Each row is a point. Each table stands for the endless flat space through its points: a line for two points, a plane for three, and so on. Write the one point that lies in both, or say that there is none.

First, 2 rows:
0:  0.1 14.3 12.8
1: 13.1  3.3 15.3
Second (2 x 3):
0: 10.9 10.7 14.9
1: 16.9 16.7 16.1
They share:  7.9  7.7 14.3

First (2 x 4):
0: -2.0 -9.1  5.2  1.9
1: -2.7 -9.3  2.0  1.7
Second:
0:  -6.1   1.0   6.3  -6.0
1:   3.5 -18.8  10.5  10.2
They share: -1.3 -8.9  8.4  2.1

First (2 x 8):
0:  11.3   2.1 -18.2  -3.7 -13.1  17.6   1.7   5.4
1:  -7.2   2.6 -10.2 -14.2 -12.1  12.6  18.7 -14.1
Second, 2 rows:
0:  10.3  -0.5 -19.0  -6.5  -6.7  13.2   8.7  -6.4
1:  -2.5   5.1 -11.0  -9.3 -18.7  18.0   8.3   1.6
They share:   3.9   2.3 -15.0  -7.9 -12.7  15.6   8.5  -2.4

First (2 x 9):
0: -24.3  19.2 -14.5 -16.3 -21.7   5.0 -11.0   2.1  -9.9
1:  -0.9   2.4 -13.9  -5.5   2.9  -1.0   6.4  22.5  -6.3
Second, 2 rows:
0: -14.4   9.1 -16.4 -10.5 -12.7   0.6  -4.6   8.5  -8.3
1:  -9.0  14.2  -9.8 -11.7  -2.8   4.8   2.3  19.9  -7.7
They share: -12.6  10.8 -14.2 -10.9  -9.4   2.0  -2.3  12.3  -8.1

First (2 x 12):
0:  17.0   8.6 -12.1  -4.3  14.9 -12.9  -3.2  -4.9   3.1  -8.7   8.9 -13.6
1:   6.5  10.1  -3.6   2.2  10.4 -17.9 -13.7   0.1   7.6 -14.7  18.9  -2.6
Second:
0:  11.3   8.6 -10.4   0.0   8.4 -12.9  -8.6  -3.7   3.3 -12.8  15.2  -7.7
1:   8.9  12.2   3.2  -1.6  23.6 -24.9 -12.2   3.5  13.3 -10.8  14.0  -4.9
They share:  10.7   9.5  -7.0  -0.4  12.2 -15.9  -9.5  -1.9   5.8 -12.3  14.9  -7.0

First (2 x 14):
0:  -8.1 -19.8  -6.7   9.7  10.5   1.3  12.6 -16.8  -8.5 -10.3   9.4   0.9  -4.0   6.1
1:  -6.5  -4.2 -16.7  11.3  -1.5  12.9  14.6  -4.0   7.5  -7.1   7.0 -13.5   5.2  -2.3
Second, 2 rows:
0: -10.9 -12.4 -15.6  10.7  -2.9   9.7  15.6 -11.7  -2.8  -8.0  10.2 -14.3   1.2  -0.9
1:   0.5  -7.6 -13.2  13.4   6.7   0.7   8.4  -5.4   6.8  -1.4   6.6  -3.8  -0.3   8.7
They share: no point

First (3 x 20):
0:  12.5   0.3  12.1  18.6   9.1 -17.6 -13.0  11.4  -2.5 -11.8   9.5  10.0   9.9  -7.7 -10.0  10.3  12.8   8.0  -7.3  -9.1
1:  21.7  -8.9  16.8  26.9   4.5 -13.0 -11.0  20.7  -5.5 -15.2  -2.2  21.2  15.5 -11.7   1.2   0.9   4.9  20.5 -11.9 -12.1
2:  18.5  -6.1  16.3  20.0   5.9  -9.2  -9.8  18.0  -0.9 -18.6  -0.3  18.0  16.7  -9.3   0.4   5.1   8.2  20.6  -7.7 -15.9
Second:
0:   5.0  -4.8   9.1  13.8   4.9 -14.2 -13.8  10.3  -2.3 -18.7   3.7  16.0  23.4  -0.8 -13.7  14.9  19.4  18.3  -7.7 -15.6
1:  16.4   5.7  19.9  13.9  13.6  -9.6  -6.0  10.7   0.6  -8.4  11.6   7.6   5.0  -9.3  -3.8   4.5   5.5   6.0   0.5 -10.5
2:   9.8  -9.0  -0.8  21.2   1.6 -23.0 -23.4  15.6   1.7 -28.7   3.3  11.8  19.0  -7.0 -11.9  23.8  26.7  17.1 -17.4 -15.3
They share:  12.4   0.1  12.9  15.5   9.0 -13.6 -11.6  11.7   0.2 -15.2   8.0  10.4  12.2  -6.9  -7.8  11.1  13.3  11.2  -5.3 -12.7

First, 3 rows:
0:  -6.8   9.9   9.8  -5.5  -1.0  11.4 -19.9  -8.8 -13.0  -5.0  -6.9  -6.0   4.7  18.5   7.5 -17.5   6.5  15.2  -4.8  12.7   2.0   0.1 -13.0 -12.0
1: -10.8  18.9   7.4   5.2   6.0  10.3 -16.9  -4.9  -8.8  -1.1 -11.4  -3.7   4.9  19.7   2.4 -14.7   4.0  10.6   0.1   6.4   1.4  -4.8 -12.7  -8.4
2: -16.8  13.7  18.1   2.0  -4.4  13.6  -8.0   3.7  18.4  17.4   3.3  10.2   6.3   2.8   7.4  -6.1 -10.2  10.3  11.3  -9.1  10.4  -9.4 -19.4 -21.7
Second, 3 rows:
0:   1.5   6.7  21.0  -4.8   0.2   8.5  -4.5   4.8  11.1   9.5  -7.2  -8.3  13.4  18.0   7.0  -2.9 -11.5   8.5  13.5   8.7   6.2  -7.7 -16.8  -3.2
1: -22.7  21.3   5.5  -0.1   0.7  15.6 -29.3 -15.8 -14.9  -1.3   0.0   8.0  -1.4   5.5   5.5 -19.8  13.2  18.9 -12.0  -4.2   7.9   1.7 -16.4 -28.6
2:  -7.1   6.5  14.1  -1.5  -5.1  11.0  -8.5   2.2   4.3   4.3  -4.8  -2.2   6.6  16.9   8.5 -13.2  -5.0  10.1   7.0   9.6   1.3  -6.7 -13.2  -9.8
They share: -10.8  12.1  12.6  -1.8  -1.6  12.1 -15.3  -3.9  -1.2   3.5  -3.6   0.1   5.3  12.9   7.0 -13.1   0.2  13.0   1.5   4.2   5.0  -3.8 -15.3 -15.2

First (3 x 24):
0: -13.3  11.0  14.0 -26.8   2.4  12.5  -7.1   7.8   2.0 -31.1   5.0  10.8 -23.4 -32.2  12.9  12.6  -1.4  -4.0  27.7   7.8  -8.3  -8.9   0.0 -10.5
1: -11.0   9.6  11.2 -26.5   3.1  11.1  -6.2   5.8   5.8 -28.5   5.6  13.6 -20.9 -28.5  15.0   8.6  -5.1  -1.9  27.6   6.0  -5.9  -7.7   3.8  -7.0
2: -13.5   5.8   6.8 -11.8  12.2  16.9   8.7  -1.0   9.2 -11.1  -3.0  12.0  -7.2 -16.4   3.9   6.6  -8.8  13.0  11.9  15.8  12.9 -13.3   0.0   2.9
Second:
0:  -0.7  -5.0  14.3 -21.4   8.3  18.2   0.1  -9.9  10.8  -9.0 -13.3  19.8 -15.5 -17.2  -0.3  -2.2 -12.8  21.2  24.0  16.0  19.1  -2.4   7.4   3.5
1:  -8.0  19.5  -8.3 -20.9   2.3  18.2  13.3   9.4  26.4 -31.0  17.2   0.8 -10.4 -13.9  17.0  -3.8   1.9   4.1   5.1  -2.6  13.9 -10.3  12.9   4.1
2: -15.2   7.5  -3.2 -11.9  12.8  10.7   4.6   6.1  16.8 -19.0   5.2  12.8  -3.5 -11.2  10.7  -0.2  -8.3   7.7  15.0   2.5   1.6 -16.9   6.9  11.0
They share: no point

First:
0:  13.7 -12.8  -4.0  -2.6  -5.5   4.5 -18.0  10.8   4.0  -0.8   3.8   3.8  10.4 -11.7  -1.5  10.9 -11.2  13.3   5.5  13.8  15.2  -5.4  -7.3  11.6
1:  10.7   4.7   8.5  -3.6  -8.5 -10.0  -2.0   2.3  15.0  13.2 -16.2  23.8  21.4   2.3  -5.0  14.9   0.8  17.8   8.0  -3.2   9.7   9.6 -14.8  12.6
Second, 3 rows:
0:   5.3  -2.6   3.7  -8.2   0.9   7.4 -13.5   9.4   4.7   9.9  14.0  24.4  27.7  -4.6  -0.3  -0.6  -5.9   3.1   1.1   9.3  20.8  14.3 -14.5  19.2
1:  16.3   3.4  -0.8 -10.2  -3.1  -7.1  -5.0  15.4  15.2   8.4  -4.0  12.4  12.2 -11.1   2.7  19.9 -18.4  11.1  19.1   9.8  19.8   3.8  -3.5   0.2
2:   9.0 -18.4   2.8   7.4 -12.9   4.5 -19.8  -3.4   0.3  -0.9  -8.1   8.5  15.6   0.1 -10.7   5.5   9.1  22.7  -8.8   2.9   2.6  -6.3 -18.3  25.9
They share:  12.5  -5.8   1.0  -3.0  -6.7  -1.3 -11.6   7.4   8.4   4.8  -4.2  11.8  14.8  -6.1  -2.9  12.5  -6.4  15.1   6.5   7.0  13.0   0.6 -10.3  12.0

First (2 x 24):
0:  12.0 -13.1  10.3  -8.4 -18.7 -14.7   8.3  -4.2  -2.8  15.8  -3.6   1.4   5.5  -2.3   0.4  17.5   7.1  -0.4   3.4   8.0  -8.3  -0.3   4.3   1.3
1:  10.6 -10.4   7.9  -5.0 -16.9 -14.1   5.0  -0.6  -5.3  13.1  -6.8   2.4   5.6  -2.9   0.1  15.8   9.1  -4.4  -0.2   4.0  -8.9  -3.2   5.9   1.1
Second (3 x 24):
0:  15.8  -2.5   2.0   0.5 -15.0  -7.9  -4.6   9.0   1.5  15.2 -20.9   3.2  -3.1  -3.7  -3.4  21.2  17.3   0.7   1.3  -1.0  -9.4  -8.1  -3.4   3.6
1:  11.1  -6.5   5.3  -2.0 -14.6  -9.9  -1.5   4.8  -4.1  12.5 -14.1   2.7   2.2  -3.4  -2.9  16.6  13.1  -5.0  -0.4  -1.1 -11.0  -6.3   3.8   0.6
2:  18.6   0.3  -1.1   3.4 -15.9  -9.5  -4.5  11.4   3.4  15.8 -23.6   4.4  -4.9  -4.1  -1.2  23.3  19.5   3.0  -0.4   0.2  -6.3  -9.7  -6.9   6.9
They share:   9.2  -7.7   5.5  -1.6 -15.1 -13.5   1.7   3.0  -7.8  10.4 -10.0   3.4   5.7  -3.5  -0.2  14.1  11.1  -8.4  -3.8   0.0  -9.5  -6.1   7.5   0.9

First:
0:  13.3  14.8   0.7  -6.3 -10.4 -10.5 -10.5  -4.3  14.6   0.0   0.9   0.2   9.0  -2.2 -13.4   9.2   0.5  10.1  11.5   3.8  -0.3  10.8   7.8  10.6
1:   2.5  14.2   1.3 -15.3  -1.4 -14.4  -1.2 -13.9  11.3  -6.6  -7.8   6.8   3.3 -12.7  -6.8   3.2   0.8   7.1  22.6   1.4  -1.5   9.6   0.6  15.7
Second, 3 rows:
0:   5.5  13.8  -7.8 -11.9  -4.8 -13.8  -9.4  -3.4   9.7  -1.6  -4.3  -8.9  10.6  -0.6  -6.7   6.6  -7.9  10.8   6.9  -4.5   0.3  13.5  10.3   9.6
1:  12.3  10.2  -2.0  -7.5  -7.8  -8.0  -9.4  -2.4  14.1  -6.0  -1.5  -4.7   2.4  -5.2 -10.1   3.0  -1.3  10.6  13.1   0.5   4.1  13.7   6.5   6.6
2:   2.3  12.5 -14.7 -11.5  -5.1 -14.2 -10.3  -1.8   7.0  -3.4  -7.2 -14.8  11.3   0.6  -2.3   6.9 -13.5  12.4   0.9  -7.6   2.0  14.9  15.3   7.7
They share: no point

First (2 x 24):
0: -16.5   6.2  -2.0  22.2 -15.2  -9.1  -9.6  -7.3   9.6  -5.7  15.2  14.6   5.5   9.2  -2.6 -18.0  -9.7  -0.5  -2.1 -15.0   9.3   5.3  -8.0   8.6
1: -19.5   5.0  -3.6  25.8 -16.7 -10.6  -9.7  -9.3  12.8  -9.2  15.8  16.9   1.7  11.6  -3.7 -19.3  -9.5  -2.7   0.2 -15.3  12.1   1.4 -10.3  12.2
Second:
0: -12.1   7.2   4.2   8.2 -11.6   4.2 -14.7  -2.2   8.2   9.5  20.6  17.7   6.3  -6.2   3.6  -5.7  -0.8  12.7  -5.9  -7.8   2.6  12.8  -9.8   7.1
1:  -5.6   7.3   0.9  15.5 -11.0  -5.0  -6.8   1.6  -0.3  -0.6  15.8   8.9   7.9   3.0   6.1 -14.6 -10.1   6.5  -6.0 -13.2   4.5  16.7  -8.1   2.6
2:  -3.4   5.5   2.7  11.3  -9.8   2.6  -8.6   5.6   0.7   3.6  21.4  13.3  -0.1  -5.0  13.1  -7.6  -3.9  14.1  -5.0  -8.0   4.3  18.9 -15.5   7.2
They share: -10.5   8.6   1.2  15.0 -12.2  -6.1  -9.4  -3.3   3.2   1.3  14.0  10.0  13.1   4.4  -0.4 -15.4 -10.1   3.9  -6.7 -14.4   3.7  13.1  -3.4   1.4

First, 2 rows:
0: -14.5   6.6  -5.2  10.1  -7.4   8.5  -7.1  -2.4   8.8  -1.2  11.4 -10.0   9.9   2.8  12.9  -6.4 -13.3  -6.7   6.5  -9.7  -9.6  13.1 -17.2  -9.3
1: -17.7   9.6  -2.6  11.5  -5.2   6.9  -9.5  -8.8   0.8   0.8  15.0  -8.6   2.1   3.6  12.9  -3.4  -6.3  -8.5   0.1  -6.3 -16.8   9.5 -12.0  -6.9
Second, 3 rows:
0: -16.5   1.3  -7.0  19.3 -10.7   9.7  -4.3  -7.2  12.6  -1.3  13.9  -9.7   0.8   3.5  17.3  -2.6  -2.3 -13.1   1.2  -9.6 -15.0  17.6 -10.4  -4.5
1:  -9.7  17.3  -5.4 -12.7  -6.3   7.7  -8.3  -6.0  -9.8  -9.3   7.5  -2.9  22.4  -1.3   1.3  -1.0 -20.3   4.1   1.6  -5.6 -18.6   4.4 -38.4 -10.1
2: -13.8   7.1  -4.9   7.2  -5.8  10.6  -8.1  -3.8   3.1  -2.5  13.0  -8.8   9.9   0.8  11.0  -5.5  -8.8  -7.5  -1.3  -7.2 -17.0  14.6 -20.5  -7.9
They share: no point

First, 2 rows:
0:   1.1  11.8 -11.6   9.5  -9.6  -3.1   0.4  -1.9  13.3  -6.6  16.3 -13.0  -0.4  -4.5 -13.7 -16.2  18.7  -3.9 -14.2   0.2 -13.5 -11.4  -6.1  17.4
1:  -5.9  15.2 -15.0  10.9 -14.6  -6.5  -6.6   5.3  10.7 -14.8  23.7 -18.4   7.4   0.3 -14.3 -16.8  25.3  -3.1 -21.6  -0.2 -17.3 -14.6 -11.7  19.8
Second, 2 rows:
0:   8.0  12.0 -11.4   9.9  -5.3  -3.9   5.9  -5.8   8.8   1.5  13.7 -12.6  -8.1 -11.6 -10.0 -18.9  15.6  -5.4  -9.2   1.3 -14.6  -8.9  -3.6  16.2
1:   2.0  -2.8  -7.0  13.9 -10.5  -3.9  -0.1   7.8  20.4  -9.3  20.9 -12.2   5.9   4.4 -16.4 -13.7   8.4  -6.6 -14.4  -6.7  -3.0 -11.7   6.0  18.6
They share: no point

First, 5 rows:
0:   9.6   2.4   2.5  -3.8   3.1   9.8   9.0  -5.4 -25.3  -0.9 -20.2  -9.5 -17.8  10.6   1.9  -0.3  -4.2   5.2 -17.1   5.0  -3.2  -9.5  13.3  12.9
1:   1.9 -17.5  -3.1   6.1   4.1  12.8  17.9  12.1 -15.7  17.3  -6.3  -0.7 -26.7  -1.4   7.9   2.4   0.4  12.3  -6.7   5.9  -2.5   4.1   9.1   0.6
2:   5.6 -22.8  -3.1  -1.9  -0.2   6.9   6.2   8.9 -19.4  14.7 -10.3   1.8 -15.4   5.4   2.9  -1.7   2.2  18.0 -15.0  -2.2 -11.7   4.4   2.7   2.8
3:   1.1 -26.4  -4.2   9.4   2.6  12.8  16.9  14.6 -12.5  23.0  -3.0  -0.5 -23.0   3.2  10.2   2.2   0.4  14.9  -5.0   1.4  -6.6   5.1   4.1  -1.3
4:  -0.4  -1.9  -1.6  22.4   6.9  22.5  30.8  -0.4  -5.4  14.2   2.8 -21.2 -24.7  11.2  15.4  -1.9 -18.6  -1.8   5.7  14.3   2.4 -20.2  15.7   9.9
Second:
0:   7.3 -12.3  -1.4   7.9   2.7  15.0  14.9  -1.6 -11.5   7.6  -3.2  -5.1 -11.9  11.1   7.5   1.9  -4.0  10.3  -7.6  -2.0  -5.2 -10.7   6.6   3.9
1:   6.0 -13.3   7.2  -0.9  -2.0  13.8  20.7  -5.2 -11.4  14.0   1.6   3.0 -15.3   1.4   9.5   2.2  -6.5   7.2 -16.3  -5.1 -12.7 -17.9  -5.9  -6.7
2:   9.5 -17.1   2.8  10.1   1.4  12.9  15.1  -0.3 -15.2  12.3  -3.5 -11.5 -10.2  15.2  11.5  -1.8 -11.8  10.3  -3.3   5.1  -3.3  -7.4   3.0   4.8
3:   9.7 -21.1   2.0  16.9   3.4   8.3  13.9   6.7 -20.4  16.5  -9.7 -25.3  -9.6  28.4  13.5  -9.8 -20.8   8.9   8.7  16.3   3.1   2.8   5.6  14.2
They share: no point

First:
0:  -0.5  -3.2  12.1  11.8 -10.9  10.5  -2.8 -17.2 -18.8   7.1  14.5  -2.2   2.8  -8.4   8.8 -21.5   9.4  -6.9   7.0  11.0  11.0 -12.5   1.0   2.1
1: -13.7  15.4  -5.6   6.8  -1.2  10.3 -19.7 -11.9 -10.5   8.0   5.3   6.0   7.3   4.3  10.5  -5.0  -4.7 -21.0  27.7   4.3  10.3 -23.1   0.0  19.3
2: -16.7  -6.8   9.5  20.8 -27.3  10.9 -19.2 -19.0  -9.2  -2.5  28.1  -0.8  19.6  10.4   4.6 -12.7  -5.0  -5.7   8.4  22.0   9.0 -11.3  -4.0   6.5
3:  -3.4 -17.8  19.8  17.9 -19.1  17.7 -14.0 -10.7  -2.8   5.9  26.3   2.5   9.6   7.6   5.3 -19.9   3.8  -9.9   0.1  17.1  19.8 -17.5 -12.9  -3.7
Second (3 x 24):
0: -12.3   6.8  11.4  17.0  -8.3  19.6 -19.1 -16.5 -17.4  -5.5   6.6  -1.4  15.0  13.3  11.9 -27.5  -7.6  -3.7  10.8   9.3  11.3 -11.9   0.5   7.1
1: -10.8   4.6   8.5  12.8  -8.0  14.2 -13.6 -12.4 -13.2   2.2  14.8  -2.9  11.1   3.2   7.2 -17.2   0.8  -8.6  11.8  11.3  13.6 -14.0   1.5  10.1
2: -18.0  13.2  11.5   7.9   5.4  18.0 -11.3   5.3  -5.5   2.9  26.4 -18.1  16.1  -1.1  -3.7 -11.2   9.9  -7.2   7.7  13.6  27.2 -11.2  11.4  21.6
They share:  -8.1   1.2   6.4  12.4 -11.7  10.8 -11.9 -15.7 -13.6   5.3  15.0   0.8   8.0   0.1   8.3 -14.5   1.8 -11.1  13.4  11.5  10.7 -15.7  -0.9   8.1

First (3 x 24):
0: -34.8   6.8 -16.0  -1.9  10.6  -3.1   0.6   1.5  -4.6   1.4  -5.7  -9.1   6.0  14.4 -32.3   2.6   6.2   1.4  11.7   3.4   3.4   5.9   3.8  11.3
1:  -4.3  -7.0  -4.8  11.6  11.8 -11.7   0.7 -18.3  11.1   6.9 -15.7 -15.6  -6.4  -4.0  -1.4 -11.5 -20.7  -8.6  17.0  -8.5 -17.2  13.1   7.8   0.5
2: -31.3   2.7 -13.6  -2.9   7.5   0.2   1.8  -1.6  -1.7  -0.6  -5.2 -10.1   6.2  11.6 -28.5   0.9   3.9  -2.6  12.8   0.1  -0.3   3.8   0.3  10.2
Second:
0: -10.7  -2.8 -12.4   4.4   6.6  -1.3   7.5  -9.7   1.7  -1.1  -8.7 -13.2  -3.6  -4.2  -5.4  -5.9 -10.1  -4.8  18.4  -2.5 -18.2   9.3   5.8   0.5
1: -13.1  -8.2  -3.4   5.3   8.1  -5.8  -0.6 -16.3  11.6   4.0 -12.3 -14.7   0.0   2.1 -11.1  -8.9 -14.0 -11.7  15.1 -10.3 -11.0   6.9   0.1   5.0
They share: -12.3  -6.4  -6.4   5.0   7.6  -4.3   2.1 -14.1   8.3   2.3 -11.1 -14.2  -1.2   0.0  -9.2  -7.9 -12.7  -9.4  16.2  -7.7 -13.4   7.7   2.0   3.5

First (3 x 24):
0:  -0.7 -11.1 -15.5   3.9 -18.8  12.4 -23.5  13.1   3.6  21.8  -6.7 -14.4  -2.7 -20.3  -3.0  -3.0  -4.3 -17.8 -18.2  -6.8  10.8  13.6  18.8  -6.1
1:  -3.0  -7.8 -15.6   7.4 -20.1  15.1 -27.4  15.7   0.9  23.6  -3.4 -18.0  -3.2 -23.7   0.3  -0.8  -2.0 -18.7 -17.9  -5.8   6.9  15.9  22.0  -9.0
2:   9.5  -4.5  -8.3  15.3  -7.4   2.5 -23.8  18.8  -0.3  12.5 -10.0 -15.6 -15.0 -19.1   3.3 -11.7   2.9  -7.9  -7.7  -9.8   2.4  12.4  22.4  -2.2
Second (3 x 24):
0:  21.0 -24.0 -27.0 -11.6 -25.2  12.5 -17.8   9.2  -2.4   5.4 -23.5  -6.3  -7.0   9.5  -4.3  -4.3  -1.3 -25.1 -14.9  -7.4  18.8   9.4  18.2 -10.9
1:   1.5 -19.0  -7.0  -0.1 -18.7  14.5 -21.8  22.2   0.6   9.9  -6.0 -15.8 -12.5 -10.5 -11.3 -11.8 -15.8 -21.1 -22.4 -14.9  15.8  14.4  16.2   4.1
2:   2.7  -3.0  -9.0   8.3  -5.9  -0.7  -7.8  12.6  14.6  23.5  -9.6  -9.4   2.7 -25.3  -4.1 -12.6  -6.6  -6.3 -12.4 -14.5  10.2  10.4   9.4  12.5
They share: no point

First (3 x 24):
0:  11.2  15.2 -10.5  -2.9   9.3   4.3 -13.8 -13.1   4.8  -6.4  -4.8   5.6  -2.8   8.0 -10.8  22.8 -18.4  19.8 -10.5  19.2  -1.0   4.0   0.2  -7.1
1:  22.7   0.6   9.8 -13.2   2.9   2.6   0.4   0.2 -16.2   2.3 -13.9   6.6   1.1   6.0 -11.7  18.0  -4.3   6.8 -21.3  14.3   8.7  -0.8  -3.3 -28.2
2:   1.3  15.8 -16.8   3.4  18.9  10.0 -15.6 -20.0  10.2  -7.9   6.3   7.4  -1.9  -4.0 -11.1  18.0 -22.9  18.0  -3.3   8.1  -7.9   6.4   8.9   4.0
Second (3 x 24):
0:  16.0   7.4  -4.2  -5.1  14.5   6.5  -4.5  -8.1  -7.0   0.1  -4.0   9.4   1.7  -1.8 -13.3  11.0  -8.3   3.3 -10.9   5.7  -1.0   3.1   3.9 -19.3
1:  22.2  -1.7   7.4 -12.0  11.6  10.9 -18.0   9.3 -22.2   3.8   2.6  18.3  -2.0   0.6  -8.0  19.3 -21.5  12.5 -23.8  12.2 -11.7  -8.1   4.0 -19.7
2:  15.8   4.5  -0.2  -6.8  12.8   7.7  -7.2  -4.7 -10.0   0.4  -2.4  10.5   0.6  -1.6 -11.6  14.5 -12.1   7.3 -14.4   7.6  -2.3   0.5   4.0 -17.5
They share:  12.4   4.7   0.0  -5.9  11.7   7.3  -4.5  -8.3  -6.9  -1.0  -3.3   7.7   0.8  -2.5 -11.7  15.6 -11.2   8.7 -13.2   7.2   1.1   2.2   4.1 -14.6

First (3 x 24):
0: -14.7   6.1 -14.7  -8.7  17.5 -28.5  -8.5 -14.0  11.9   1.9  16.8 -14.6  -1.3  24.4   6.8   5.2  -7.1  -2.8  -9.1  17.2  -1.4  26.9  -0.5 -24.3
1: -11.7  -4.4 -15.7 -16.2  23.5 -17.5   5.0 -15.0  -3.6  12.9  -2.7   1.9  19.2  16.9   9.8   6.2  -6.6   9.7 -12.1   4.7 -19.9  24.4  17.0  -4.3
2: -13.7  -1.2 -14.6 -13.1  18.0 -19.1  -2.1 -11.0   1.0  10.9   1.7  -6.7  11.5  15.9   4.6   9.2  -6.3   3.3  -7.3   7.1 -12.2  21.6   6.0 -11.0
Second, 4 rows:
0:  -6.7  -9.0 -17.9 -21.7   9.6 -18.6  -3.9  -6.4   2.6  30.3   1.5   2.2  -3.8   9.7  -8.8  -3.6   7.5   8.1  18.9   3.9 -23.9  18.5   5.6   0.0
1: -14.8 -13.5 -11.2 -24.2  11.6 -12.0  -6.1  -2.7   3.5  28.2   7.1   1.5  -7.1   2.7 -13.0  -4.3   3.8  -1.7  21.6   7.1 -23.4  25.8  12.0  -2.2
2:   1.0   3.6 -26.3  -8.9   8.8 -24.7  -5.6  -6.4   3.3  18.8 -11.2 -14.2   9.9  24.0  -0.4  14.9   2.0  12.3  -1.2  -3.0  -7.1   2.0 -12.8  -7.8
3: -13.5   0.6 -15.3  -6.8  12.6 -12.3 -11.6   3.0   6.7   6.5  -5.6 -26.5  10.7  16.4  -5.2  25.0 -10.5  -8.9  -7.4  -0.1   4.8   9.3  -8.8 -18.2
They share: no point
